Every row gives one point. The points of each table are mixes of a few directions, plus a little noise. Count the directions of each table, and those that both share. Where both have some left over, give the other angles between the two spaces (their principal angles), to ten degrees, smallest first.
In the rows, zero is written as 128.

First, 4 rows:
[[ 59 117 229]
 [158 133  83]
 [150 133  94]
 [146 130 106]]
Second:
[[171  96 154]
 [126  93 123]
 [126 115 125]
 [ 79  89  90]
 [137 249 147]]
Directions: first 1, second 2, shared 0; angles 90

First, 7 rows:
[[118 136 140 122]
 [ 84   7 156 119]
 [166 184 144 120]
 [145 190  98 138]
 [ 95 131 122 130]
 [120 112  86 147]
 [168 134 150 119]]
Second, 5 rows:
[[ 87 142 123 129]
 [175  49  71 157]
 [150 110 164 112]
 [124 141 162 112]
 [104 199 121 128]]
Directions: first 3, second 3, shared 3

First:
[[ 74 115 126 189  88  82]
 [249 163  40  92 171 148]
 [106 134  97 141 107 127]
 [ 80 106 179 159 111 100]
 [ 89 113 168 139 117 120]
 [213 144 105  92 170 145]
 [ 66  93 241 130 124 121]
 [ 87 133 124 110 113 159]
 [187 151  73 100 149 150]]
Second, 6 rows:
[[111 121 130 149 114 112]
 [ 75 114 131 191  89  79]
 [136 130 128 118 133 135]
 [ 77 113 130 186  92  83]
 [144 132 126 111 139 141]
 [229 157 121  11 201 219]]
Directions: first 3, second 1, shared 1

First:
[[104  99 126 118 139 221  99 155]
 [141  86 159 163 112 146 159 169]
 [110 104 185  46 168  85 140 102]
 [210 201 157 147 173 156 131  68]
 [ 59 112  44  83  83  60  66  61]
 [124 145 117 160 117 114 158 196]
 [149 149 106 179 104 114 143 145]]
Second:
[[108 106 141 117 165 102 161  98]
 [134 125 108 136 145 158  63  63]
 [116 188  93 107 146 184 101 159]
 [ 85  86  97 127 129 101 146  75]
 [106 158  49 152  30 148 159 199]
 [ 95 155 177  48 183 106 141 217]
 [156 129 105 169  84 152  97 108]
 [238 137 222 187 146 133 162 118]
 [110  70 159 110 122  66 126 116]]
Directions: first 5, second 5, shared 3; angles 30, 80

First, 8 rows:
[[136 136 126 136 125 103 140 119 122]
 [ 82 155 165 155 132  83 173  71 179]
 [216  80  80  65 163 171  81 179  85]
 [101 121 136 131 132 147 126 132 134]
 [200  90  96  73 184 135 116 140 113]
 [ 75 115 130 164 130 126 147 149  83]
 [121 181 146 157  67 101 131 101 156]
 [ 89 145 147 144  92 161 110 132 150]]
Second (10 x 9):
[[ 75  15   7 173  79 146  77 118 178]
 [144 162 164 115 143 122 143 132 113]
 [106  81  78 147 108 136 107 124 148]
 [159 195 199 101 157 117 158 134  99]
 [120 112 111 135 121 130 121 126 135]
 [ 94  56  51 157  97 140  95 121 160]
 [141 156 157 117 140 124 140 131 116]
 [149 173 176 110 147 121 148 132 109]
 [155 185 189 105 153 119 153 133 103]
 [137 146 148 120 136 125 136 129 120]]
Directions: first 4, second 1, shared 0; angles 70

First:
[[101 139 168 163 166 138 128  56 139 121  99 155]
 [ 99 132 116  76  85  66 148 104  78 126 104 118]
 [146 115 123 108 128 170 113 162 122 120 161 125]
 [111 127 101  57  69  67 146 134  70 127 118 108]
 [117 126 172 146 173 191 109  80 135 110 133 159]
 [135 131 160 189 184 182 112 105 174 125 131 151]
 [125 132 100 109  91  71 145 146 114 140 114 108]
 [148 125 122 150 140 147 120 157 154 133 142 124]
 [133 133 163 194 188 183 113  99 177 126 128 154]
 [139 124 101 106  99 106 134 167 118 135 137 109]
 [151 124  81 110  86  86 138 198 127 145 140  95]]
Second, 9 rows:
[[112  97 123  80 151 124 143 142 111 131 149 128]
 [136 122 120 166 137  75 151  90 146 173  63 101]
 [126 130 127 107 119 134 141 134 120 131 129  97]
 [ 99 118 149  90 140 117 142 153 116 132 161 146]
 [118 107 147 141 153  83 132 117 132 163 112 167]
 [197 153   7 158  66 182  64 140 129  26 137 117]
 [145 110 131 163 170 160 114  84 145 130 103 136]
 [117 142 193  98  98 136 128 156 103 159 148 132]
 [102 174 157 149 120 140 136 137 150 107 149 128]]
Directions: first 3, second 6, shared 2; angles 70

First, 8 rows:
[[111 115 149 116 115  98 123 114 129 140 119 120 133 117]
 [115 126 123 116 121  70 120  80 115 104  98 114 123 136]
 [119 124 127 122 101 103 136 112 143 138 111 123 132 118]
 [135 139 103 135 104 142 146 145 150 130 131 131 128 121]
 [196 139 109 181 210 249 139 128 129 144 123 187 115 170]
 [112 165 101 116  91 132 127 158 118  83 136 109 118 116]
 [117 127 172 124 131 173 117 137 123 159 121 141 128 109]
 [120  89 142 112 150  56 116 150 117 125 183  99 148 138]]
Second:
[[107 137 153 113 124 114 109  92  98 123 111 126 118 134]
 [136 132 104 127  96 134 156 214 147 155 239 119 142 145]
 [111 127 160 113 123 115 116 102 103 149 142 130 124 145]
 [131 145 101 130 121 131 130 134 128  96 118 122 120 126]
 [123 165  97 120 105 122 129 122 104  88 139 119 111 151]
 [125 120 122 128 123 140 130 186 154 114 129 114 141  83]
 [137 118 101 134 110 148 150 240 174 130 189 111 151  89]
 [126  90 176 132 162 126 114  92 135 166  83 141 138 108]
 [133 133 133 132 145 120 119  57 108 125  83 143 114 154]
 [130 126 146 129 144 117 120  57 104 145 102 145 117 162]
 [149 114 114 149 157 140 132 112 153 117  72 139 130 110]]
Directions: first 5, second 4, shared 3; angles 70

First, 11 rows:
[[127 111 128 132 129 131 112 146 135 125 129 127 132 131 138 139 114 127]
 [125 219 136 110 154 116 172  55  79 130 120 149 132  86  90  84 170 126]
 [135 192 122 110 125 120 167  79  95 123 120 129 116 103  90 105 174 131]
 [157  99  89 119  63 132 121 171 142  95 121  79  87 144 107 176 155 140]
 [125 118 129 132 142 131  94 154 121 111 126 129 139 114 136 150 106 126]
 [127  77 131 139 103 132 144 138 175 160 140 123 119 178 153 118 119 130]
 [122 141 134 129 151 128 112 129 111 119 125 138 141 107 128 132 117 125]
 [167 148  74 104  69 129 104 171  94  51 106  71  84  96  73 199 175 141]
 [ 96  44 169 163 167 137 104 152 188 186 152 164 168 179 205 106  48 117]
 [133 107 125 129  97 128 164 116 161 155 136 119 109 167 132 109 144 132]
 [ 95 152 171 140 208 126 114  97 109 154 134 182 179 101 156  90  85 113]]
Second (10 x 18):
[[126 180 109 141 189 138 111  68 132  99 143 158 135 103 145  99 126 146]
 [ 60 111 203 135  76 115 134 123 150 165 165 125 155 117 163  67 177 104]
 [110 140  86 126 138 142 127 102  98 138 152 142 133 111 141  98 157 158]
 [103 123  83 120 115 142 134 117  87 153 155 134 133 114 140  98 169 160]
 [177 103 138 121 117 117 133 179 143 114  83 105 108 159  93 196  79 105]
 [224  99 111 115 133 118 133 202 139  94  49  96  89 177  63 249  40 106]
 [157 104 132 121 111 121 134 168 132 126 100 109 115 150 104 172 102 114]
 [109 114 135 125 103 127 134 136 122 147 139 124 133 127 134 114 148 128]
 [109 123 142 129 114 126 130 126 130 140 140 128 135 124 138 110 144 125]
 [105 183 141 147 183 134 110  58 147 104 154 160 145  98 160  77 137 135]]
Directions: first 3, second 3, shared 0; angles 40, 60, 70

First:
[[149 169  99 103 123  20 117 150 102 159 139 171 115 120  60 146 177 195
  132 138]
 [177 205 140 182 117  66 219 101 142  87 218 171 132  79  53 123 142  97
  132 131]
 [146 124 147 137 120 116 147 129 132 134 133 127 155 161 115 102 124 100
  132 144]
 [107 113 106  97 134 126  83 143 114 146  97 125 109 125 143 148 139 170
  126 121]
 [159 150 162 175 119 128 197 105 149 100 176 133 158 133 103  96 111  63
  131 138]
 [101 115 130 148 137 212 130 105 146  89 130 104 108  85 184 146  98 102
  121 102]
 [ 67  87  96  92 146 205  51 134 121 131  71  97  83  95 208 173 117 173
  120  96]
 [120 105 162 166 129 218 161 100 158  89 137  96 146 129 175 108  81  53
  125 121]
 [140 152 112 116 127  67 124 139 113 145 139 153 121 122  89 136 156 163
  130 134]
 [113  59 127  66 128 118  45 170 102 201  40 103 154 227 151 104 132 161
  132 157]]
Second (8 x 20):
[[123 168 142  93 104 184 134  84 138 120 115 100 131 162 173 193  74  89
  104 157]
 [133  78  75 135 158  81 103 172 127 142 117 172 125 107  88  68 215 228
  169 108]
 [136  57  57 164 149  82 127 188 127 146 109 202 124 101  65  22 238 249
  205 118]
 [124 156 163 102 138 123 104 109 125 121 146  87 128 131 154 182  91  83
   78 112]
 [126 164 179 140 105 154 157 101 124 117 146  95 130 134 149 159  59  36
   98 138]
 [125 150 136  99 124 148 117 105 133 124 124 107 129 145 155 172 103 112
  105 134]
 [129 136 126 151  90 177 179 113 134 125 111 144 130 144 131 112 103 104
  158 168]
 [129 117 146 139 157  75 104 151 117 129 156 118 126 100 110 115 143 122
  107  89]]
Directions: first 3, second 3, shared 0; angles 30, 60, 80

First:
[[128 135 116 108 104 142 148 150 140 121 120 101 147 147 118 140 136 139
  133 118 111 135 141 111]
 [ 92 146 159 161 183  29 141 100 240 132 188 140 120 107 126  36 187 173
   89 122 165  79  30 122]
 [123 134 110 127  97 135 131 135 109 131 108 116 151 135 111 150 126 113
  135 130 122 139 136 127]
 [123 139 106 113  88 141 147 150 131 125 111  97 161 148 106 148 136 131
  134 121 110 139 138 114]
 [119 134 111 139  96 128 121 125  92 138 104 127 149 129 108 152 120  99
  138 139 131 139 130 139]
 [127 136 109 111  95 148 146 151 126 123 112 100 152 147 114 149 132 131
  135 121 109 139 147 114]
 [131 128 119 126 113 139 124 130 107 130 115 125 134 132 122 145 119 116
  133 132 122 138 139 133]
 [182  70 191 141 249 158  70  86  80 123 167 214   9  78 219 105  67 122
  126 142 151 117 163 170]]
Second, 11 rows:
[[168 161 116 136 107 135 172 141 142 103 115 148 142 107 104 121 121 149
  139 106 106 111 152 143]
 [ 76  82 141 121 158 113  71 122 109 150 130 105 121 149 148 138 133 105
  108 154 153 148  91 113]
 [142 108 124 137 140 111 132 183 145  72  63 128 181 110  78 131 109 160
   98 111 108 108 107 137]
 [160 141 136 122 120 148 154 115 151 132 154 118 109 146 145 121 128 142
  140 116 119 124 153 110]
 [182 229  83 150  61 138 210 120 116 112 126 201 137  58  89 117 130 131
  181 102 105 107 187 190]
 [201 187 116 133  91 156 203 125 157 107 142 150 124 115 117 113 123 158
  159  94  97 106 182 136]
 [ 93 107 135 121 141 123  94 110 111 155 145 118 113 141 150 133 136 106
  125 148 148 144 111 120]
 [ 86 140 110 136 119 110 105 114  85 149 124 157 129  98 122 136 139  93
  139 149 149 140 117 161]
 [147 100 150 117 146 140 127 135 160 122 135  93 122 164 143 124 122 150
  113 118 120 125 126  92]
 [114  37 177 104 188 135  78 139 169 131 136  47 117 208 166 130 120 150
   79 134 133 138  89  52]
 [ 42 113 118 130 137 100  62  98  65 175 137 144 115 113 145 144 147  67
  131 173 172 158  93 152]]
Directions: first 3, second 3, shared 0; angles 30, 70, 80

First (11 x 32):
[[159 146 145 157 141 130  67 137 153 162  98 103 160 165  98 144  53  89
   81 141 140  84 131 148 158 136  59 121 168 115 126 108]
 [146 119 136 123 135 161 183 141 122 111 128 150 145  85 118 128 172 139
  120 125 105 116 148 138 121 153 157 108 115 166 138 116]
 [ 84  86 126 109 152  89 197  95  79 147 172 135  87 109 165 171 203 146
  163 132 103 166 100  52 105 112 177 134 161 117 127 176]
 [141 128 138 130 142 141 175 140 136 106 125 145 156  98 116 123 153 135
  114 123 125 125 152 134 120 143 148 111 117 153 128 111]
 [103 163 147 118  98  58  32 117 153 176  77  81  79 202  90 105  26 122
  125 120 145 123  68 191 154 143  91 132 117 101  81 141]
 [161 120 129 125 133 175  97 129 108 162 101 122 126 128 104 146 124 120
  116 154  66  77 119 144 153 191 118 135 166 156 146 135]
 [108 116 122 137 118 118 102 117 123 159 167 114 109 148 159 168 115  98
  131 124 159 132 101 108 132  55  88 112 140  86 144 145]
 [133 161 120 128 122 104  88 133 153  97  87 119 140 159 106  69  83 148
  133 127 138 143 149 147 125 168 132 170 110 125  97 109]
 [114 106 125 126 153 118 231 128 115  80 160 160 148  79 150 123 209 158
  143 119 130 173 162  73  92 120 192 130 120 142 127 125]
 [151 126 137 121  90 199 117 151 133 152 133 133 116  99 122 148 133 103
  112 119 119  72 105 208 151 111 105  67  87 162 166 119]
 [106 135  83 134 122 116 118 123 132  63 160 141 144 137 177  86 141 147
  169 120 173 189 170  72  93  78 139 186 105  88 128 119]]
Second (10 x 32):
[[164 109 110 121 126 205 129 138  97 138 141 143 134  98 127 154 161 115
  122 148  85  88 126 136 137 148 124 123 143 157 174 138]
 [143 176 147 156 160  55 144 155 188  70  96 128 205 163  80  79  58 126
   78 114 216 170 176 128 109 123 108 135 120 108  80  83]
 [168 158 109 125 153 107 139 163 128  84 129 144 186 147  72 109  92 111
   85 139 185 156 133 133 107 132 111 144 137 124 128 134]
 [132 138 121 123 133 109 129 135 126 117 131 131 137 139 112 121 115 125
  120 130 149 144 121 128 120 125 125 136 128 121 123 137]
 [104 141 141 134 130  76 128 122 150 121 118 117 124 148 128 110 105 138
  132 114 157 155 132 122 123 115 130 130 117 108  96 119]
 [156 115 118 125 128 186 130 136 109 134 135 140 137 105 128 146 151 118
  122 142  97  96 132 134 136 144 124 123 139 150 161 130]
 [140 125 119 122 129 146 129 134 116 128 134 133 132 122 123 135 135 122
  124 135 122 122 123 131 127 133 126 130 133 135 142 137]
 [ 39  92 185 151  90 117 112  62 166 193 105  89  37 110 228 138 163 167
  200  91  58  99 141 114 162 110 157  97 102 118  92  90]
 [159 157 113 126 151  98 138 158 132  87 128 140 179 150  77 107  91 115
   90 136 185 159 133 132 108 129 113 144 134 121 121 133]
 [ 76  69 118  95  81 182 103  77  67 209 161 115   7  98 205 180 207 143
  208 131  25  92  63 121 152 122 161 118 127 136 163 181]]
Directions: first 6, second 3, shared 2; angles 80

First:
[[ 62 124 126 128 136 124 155 131 137 145 160 134 136 144 148 109 141 136
  141 124 110 105 115 135 152 120 143 130 106  92  85  92]
 [  7 123 123 128 142 121 178 134 145 159 187 138 143 158 167  92 153 141
  152 121  95  88 103 139 172 116 155 132  89  63  49  63]
 [132 128 128 128 127 128 127 127 127 128 126 128 127 127 127 129 128 128
  128 128 129 129 129 128 126 128 127 129 129 130 130 129]
 [151 130 129 128 126 130 117 126 125 122 117 125 125 123 121 135 123 125
  123 129 135 135 133 127 120 131 123 127 135 140 143 142]
 [201 131 131 128 119 131  99 124 118 110  92 122 119 110 103 149 112 120
  113 133 148 152 143 121 102 136 112 125 151 167 175 168]
 [160 130 130 128 125 130 115 126 123 119 111 124 124 121 117 137 122 125
  122 130 136 139 135 124 117 132 122 127 139 145 149 146]
 [ 21 121 125 127 141 122 172 132 143 155 181 139 143 156 163  96 149 140
  148 122  99  93 105 136 166 116 152 132  95  72  59  70]
 [218 132 131 128 118 133  92 123 115 105  84 120 116 105  99 155 110 118
  110 133 153 157 148 120  97 139 108 125 156 177 187 176]
 [198 133 130 128 120 132  99 124 117 110  93 122 119 110 105 149 113 120
  115 132 148 152 143 122 103 136 112 125 150 167 174 167]]
Second (8 x 32):
[[122 125 132 113 138 125 115 130 138 129 124 110 140 149 135 138 105 122
  150 126 144 111 123 143 134 140 126 122 129 146 124 134]
 [126 126 130 121 133 128 122 129 133 129 127 120 133 137 130 133 118 124
  138 127 136 121 125 134 131 133 127 126 129 135 127 131]
 [118 122 135 101 144 124 105 131 148 130 121  95 151 166 141 146  87 117
  169 124 157  97 118 154 139 148 123 117 128 158 119 139]
 [139 133 121 155 111 133 151 125 109 125 134 162 107  88 115 109 171 139
   87 131  98 159 139 101 116 108 132 140 127  97 137 116]
 [150 138 113 182  93 138 174 123  90 124 141 197  82  51 102  90 214 149
   46 135  68 189 150  76 107  87 139 151 127  67 145 103]
 [106 118 144  71 163 118  82 135 167 132 115  59 173 208 154 167  40 107
  211 122 189  65 107 182 150 169 118 104 128 190 110 152]
 [134 132 122 147 116 132 144 126 115 127 133 152 112 101 120 115 158 136
   99 130 107 149 135 109 121 114 131 137 128 107 134 120]
 [130 128 128 130 127 128 131 129 125 129 129 132 126 124 128 126 131 129
  124 128 125 130 129 126 127 125 129 129 129 126 130 128]]
Directions: first 1, second 1, shared 0; angles 90

First, 10 rows:
[[116 104 139 143 134 141 146 144 141 125 110 130  68 126  85 183 144 110
  145 149 139 157 147 134 119 158 114 150 129  82 107 123]
 [134 122 191 149  87 145  94 110 135 145 141 149 119  88 123 133 165 161
  126 163 146  93 106 164 131 120 113 119  67 157 101 116]
 [140 182 130 123 109  62 105  92 107 137 159 148 245 109 220   9 102 194
   98 108 155  38  65  89 155  29 166  76 111 176 204 122]
 [131 133 168 150 107  90 137 142 153 141 129 126 113 106 100 130 146 178
  129 164 160  97  84 133 140 110 121 110  80  99 148 118]
 [146 139 131 113 116 134 108 131 134 137 143 106 152 132 125 109 127 144
  114 122 100 120 109 157 132 136 121 112 105 176 118 140]
 [128 174  22  97 195  12 213 182 139 107 108  72 179 195 133  69  46 142
  121  77 129 142  96  35 146  89 167 103 205  47 249 146]
 [ 96  85 121 146 149 185 139 111 106 109 102 170  60 125 126 198 142  52
  158 132 144 179 208 111 104 160 125 184 181  79  85 114]
 [128 112 148 133 117 164 111 120 128 131 130 136 105 117 117 153 148 115
  132 138 121 137 144 154 121 150 116 140 114 144  91 126]
 [149 138 136 113 114 133 110 137 140 139 143 100 145 132 115 114 131 148
  114 126  98 121 105 164 133 142 117 110  97 175 114 141]
 [115  93  93 113 153 216 115 111  98 109 116 142  92 148 137 180 127  35
  143 100  90 197 217 139 100 186 122 179 190 145  62 134]]
Second, 10 rows:
[[128 138 102 126 127  83 164 123 144 106 216 158 147 156  90  92 133 163
  156 120 117 144 142 122 171  77 160 141 121 147  90 147]
 [117 155 132  95 125  96 100 153 110 127  81 155 176 111 139 104  97 165
  131 109  95 159 158 156  99 114 148 170 134 147 145 106]
 [122 139 149 132 133 160 128  95 121 148 132 146 140 150 136 148 127 127
  134 133 135 105 133 126 136 131 134 132 131 111 121 127]
 [120 127 181 158 129 154  98 138 133 227  96 118  70  93 144 162 160  98
  135 103 146  40  88 120 100 206  98  73 105 174 154  79]
 [138 127  81 129 125  99  95 194 114  38  20  59 172  31 161  85  71 121
   79 104 101 227 136 119  68 117 136 151 131 114 182 145]
 [127  92 114  98 140 121 151 118 113  99 144 144 102 188 122 145 136 133
  109 190 148 130 117 155 143 112 111 157 154  83 106 139]
 [123 155 116 108 128 130 113 124 109  83  84 136 203 119 147 110  81 150
  120 120 102 187 169 137 113  93 157 176 142 101 139 141]
 [159 150 112  64  74 138 147  96 173  96 202 167 175 199  75 112 144 144
  180 133  80 209 227 160 186  76 118 136 147 146  93 158]
 [127 101 145 160 134 116 127 155 141 188 142 107  43 102 120 142 171 103
  128 120 155  55  68 115 120 183  98  72 105 173 135  99]
 [119  95 150 210 167 185 156  85 123 168 163  92  54 131 146 179 159  77
  106 148 200  23  42  71 144 172 119  73 109  86 116 140]]
Directions: first 4, second 6, shared 0; angles 50, 60, 60, 60

First (10 x 32):
[[177  89 193 182 108  98 101 178  46 191  58 180 168  72 110 104 157 158
  108  86  93  93  87 133 100 219 142  93 104 131 151 110]
 [ 93 120  72  92 150 126 134  97 186 104 190  96 114 151 138 138 104 133
  138 163 135 122 135 114 102 111 124 149 124 163 137 152]
 [128 162 136 124 121 147 138 127 123 112 116 128 114 140 130 133 132 106
  133 121 148 155 147 137 170  90 125 130 145  94 107 120]
 [ 91 147  90 102 140 161 161  72 212  69 179  73 100 182 149 150 107  92
  133 163 132 158 161 136 147  36 102 152 160 124  97 136]
 [133 137 127 122 127 121 119 145 106 139 121 144 128 116 121 124 131 136
  133 119 143 127 125 122 133 146 139 127 119 124 136 129]
 [164 165 198 170  97 157 140 145  80 128  51 148 129 128 127 126 156  92
  119  89 127 165 142 158 197  87 119 107 159  57  88  92]
 [100  92  43  66 165  65  83 156 118 169 202 148 134  88 111 115 104 203
  150 153 160  66  93  70  41 249 170 146  55 217 206 174]
 [148  84 196 205 103 163 167  77 179 101  90  88 149 160 150 138 139  82
   89 130  35 140 132 176 126  56  76 108 181 110  79  99]
 [106 136  67  73 152  99 102 149 119 143 176 142 118 111 117 123 112 166
  152 141 175 107 120  91 101 182 158 145  89 165 169 156]
 [141 147 157 144 115 143 135 133 112 124  97 135 126 129 128 128 140 110
  124 112 130 147 137 142 161 104 124 120 144  95 108 113]]
Second, 9 rows:
[[113  43 163 209 135 109 127 130 162 160 102 121 182 107 150 123 147 122
  142  75  82 152 114 148  98 155 102 119 140 155 121 129]
 [200 218 143 156  82 182 152 153 102  49 147  71  77 203 144 115 145 120
   52 150 151 109 100 118 149 148 105  84 174 168 118 104]
 [152 218 120 122 100 186 152 131 130  57 146  75  79 202 144 131 134  90
   89 142 167 143 137 131 183  96 107 112 177 136 106 113]
 [114 119 130 160 145 123 127 134 144 116 134 132 137 112 144 128 134 143
  164 109 152 178 135 129 140 108 123 141 138  99 109 136]
 [ 90  95 132 149 142 128 130 116 167 140 118 118 151 127 144 137 134 101
  157  95 123 169 146 149 143 100 113 141 144 121 113 134]
 [ 56  73 108  93 146 131  90  82 158 164 106 115 152 135 126 148 123  75
  145 117 105 129 156 173 134  93 129 161 138 121 150 136]
 [133  85 132  94 115 117  96 113  97 175 104 133 143 125 101 127 122 123
   80 156  68  40 104 140  76 181 144 117 105 172 180 122]
 [137 166 112  74 159  57 203 162 127 169 149 242 121  30  92 126  91 191
  221 126 171 173 162  46 143 104 162 147  35  68  77 152]
 [154 135 113  95 129 117  79 133  65 124 140 150 111 110 106 118 120 187
   98 184 131  64  99 118  86 171 168 131 101 119 175 129]]
Directions: first 3, second 5, shared 1; angles 40, 70
